Each row is a point. The last column is the point's height on a tilted bowl or saddle (a function of degree 2), plus a little noise. Along how many of its main directions does it bend up, bend down or stay straight?
(in the rows, 128 means zero)

Points (17 x 4):
[[ 90 182  92  95]
 [133 118 106 127]
 [125 143 183 121]
 [166 165 111 141]
 [124  98 106 123]
 [223 240 124 134]
 [112 120 151  95]
 [116 112  78 140]
 [ 91 112 135  75]
 [144 146  87 151]
 [173 200 103 156]
 [100 132 151  92]
 [ 67  54  98  59]
 [ 99 112  92 103]
 [138 130 112 127]
 [161 116  72 189]
 [242  75 144  21]]
Directions: 1 up, 1 down, 1 straight

Points:
[[126 140 113 103 115]
 [107 132 126 107  99]
 [185 198 112  67 152]
 [157  88 110 197 138]
 [115 119  80 138 151]
 [147 206 109 129 181]
 [ 83 142 157 154  80]
 [ 88 159 152 118  94]
 [131 159 162  49  54]
 [158 160 118 182 150]
 [196 172 100 108 180]
 [ 80 111 228 123  28]
 [181 128 242 145 168]
 [120 150 135 217  86]
 [133 135 143  97  95]
 [182 148 140 118 154]
 [ 85 164  84  92 139]
 [155 168 118 112 145]
 [ 71 222 118 191 152]
 [132  55 173 167  90]
 [150  96  87 185 155]
 [ 91 127  93 113 128]
 [192 201 122 195 208]
 [106 162 122  93 108]
 [170 133  99 138 160]
 [168 144  98 215 144]]
Directions: 2 up, 1 down, 1 straight

Points (42 x 7):
[[125  73  73 111 161 136 141]
 [105 149 154 200  94 175 134]
 [208 181  85 129 158 175 128]
 [147 116 164 132 134 111 108]
 [110 161  95 107 241 165 106]
 [ 92  65 178 174 147 174 144]
 [132 163 177 154 200  78  81]
 [100 108 106  75  95 152 138]
 [162  67 141 192 125 126 120]
 [116  86 102  81 145 118 137]
 [134 195  31 161  76 128 116]
 [155  83 168 142 160 105 114]
 [ 93 119  91  85 117 129 129]
 [118 141 125 196 146  34  86]
 [189 154 111 127 218  37 110]
 [134  87 120 147 148  74 120]
 [150 173 138 161 138 159 115]
 [112  33 138 160 110 138 140]
 [137 149 180 196 145 108  79]
 [ 98 133 102 135  59  41  85]
 [149 155 175 226  98  85  54]
 [131 123 124  67 135 101 121]
 [147  67 125 101  60 128 123]
 [185 165  97 123 173 101 105]
 [213 137 124 154 207 121  96]
 [ 76 110  58 159 118 188 147]
 [139 178 112 107  86 138 118]
 [183 121  93 118  95 103 111]
 [123 156  92 102 176 163 128]
 [ 80 158 143 172 105 115  91]
 [152 174 129 163 115 120  96]
 [181 145 207  60  56  32   7]
 [107 114 141  88 147 124 125]
 [ 77  50 123  62 152 115 137]
 [122 156 150  86  98 112 100]
 [193  68 220 104 126 133 101]
 [130 140 189  79 150 155 123]
 [142 117 139 160 130  68  98]
 [132 147 161 141 109 118 101]
 [ 94 145 182 201  75 132  96]
 [ 60 121 190 211  70  97  76]
 [ 99 184  81 120 131  45  96]]
Directions: 1 up, 3 down, 2 straight
